Each row is a point. The window is the flat piece filled in between its corners: a triangle in 3 columns, a solid with four corners in 4, and so on. A path goes straight from each point to the next, and from the last back to the first. After which points does the path pass through the window?

Window (4 x 4)
[[-3.7  3.6  1.3 -1.5]
 [ 0.5  2.3  0.6 -0.8]
 [-3.6 -5.9  1.6  0.6]
 [ 1.3 -5.5  5.9  0.6]]
Path:
(1): [ 1.3  2.5  1.6 -2.4]
(2): [-2.1  1.7  1.8 -3.7]
(3): [-1.2  1.6  1.3  0.9]
(4): [-2.2  2.9  1.8  0.5]
(5): [-2.6  2.0  0.8 -3.4]
(6): [-2.9  0.0  1.3 -4.5]
(7): [-2.5  2.8  2.8  2.3]
(8): [-3.9 -2.5  3.1  2.6]
(9): [-2.4 -1.7  2.6 -4.2]
(10): [ 1.0 -4.8  2.7 -1.9]
(11): [ 0.9 -4.2  3.2  2.6]
(12): [ 2.4 -1.6  5.3  2.8]
(13): [ 0.2 -4.6  4.1 -3.1]
(14): [ 0.1 -1.1  3.5 -5.4]
(15): [-0.1  1.1  3.5  4.0]
(16): [-0.4  4.9  0.2  0.3]
Through the window after points: 2, 4, 6

Window (8 x 8)
[[-5.4 -2.3 -0.7  4.8  1.4  2.9 -1.5 -0.4]
 [ 4.6 -0.6  1.7 -2.3 -1.2 -0.4 -4.4  0.4]
 [ 8.9 -2.5 -1.5 -3.5 -1.6 -6.3  4.5  4.3]
 [-4.5  1.4 -3.1 -0.1  1.0 -4.0 -1.3  2.6]
 [ 0.4  4.1 -5.7  0.5  2.5  3.8 -0.6 -2.2]
 [ 3.3 -1.5 -2.7  4.0  2.4 -2.9  1.8 -6.9]
 [-5.9 -2.2  4.4 -1.1 -1.2  1.2  1.2  0.0]
 [-0.6 -2.3  3.1 -1.2  4.6  1.2 -3.3 -0.1]]
Path:
(1): [-0.5 -4.7 -1.3 -0.5  0.8 -1.6  0.1 -2.0]
(2): [-3.4 -5.3 -3.7 -1.8 -3.1  0.1 -0.9 -0.4]
(3): [-0.8 -0.4  1.8  1.9  2.1  2.0 -0.4 -1.0]
(4): [-0.7  2.7  6.2  1.9  3.8 -1.8 -0.4  0.9]
(5): [-2.4 -3.3  0.8 -1.6 -0.6  1.5 -1.2 -0.5]
(6): [ 3.1 -4.4 -5.6 -5.4  1.0 -4.0  1.2 -4.6]
(7): [1.5 2.4 0.9 4.5 0.3 1.3 1.0 4.3]
(8): [ 5.6  2.2 -0.1  2.8  3.8  0.7  0.6  0.7]
(9): [ 0.9 -2.1 -4.0 -1.5 -0.4 -3.8 -0.8 -0.6]
(10): [-0.8 -1.2 -2.2 -4.0  0.2  1.2 -1.7 -3.0]
(11): [-3.0  0.8  3.3  8.2  4.7  1.4 -2.6 -1.6]
(12): [ 3.0  1.1  0.9  0.5  0.9 -0.6 -2.8  1.0]
(13): [ 0.2 -3.0 -1.1 -3.4 -1.6  0.2 -2.3 -1.9]
(14): [ 2.7 -4.6 -2.7  0.9  0.5 -2.4  0.0 -5.7]
(15): [ 1.3  0.8 -0.2  2.5  1.8 -1.4  1.4 -2.1]
(16): [ 0.0  1.8 -0.8  6.0  2.8  0.7  0.2 -3.8]
Through the window after points: 4, 6, 12, 14, 16
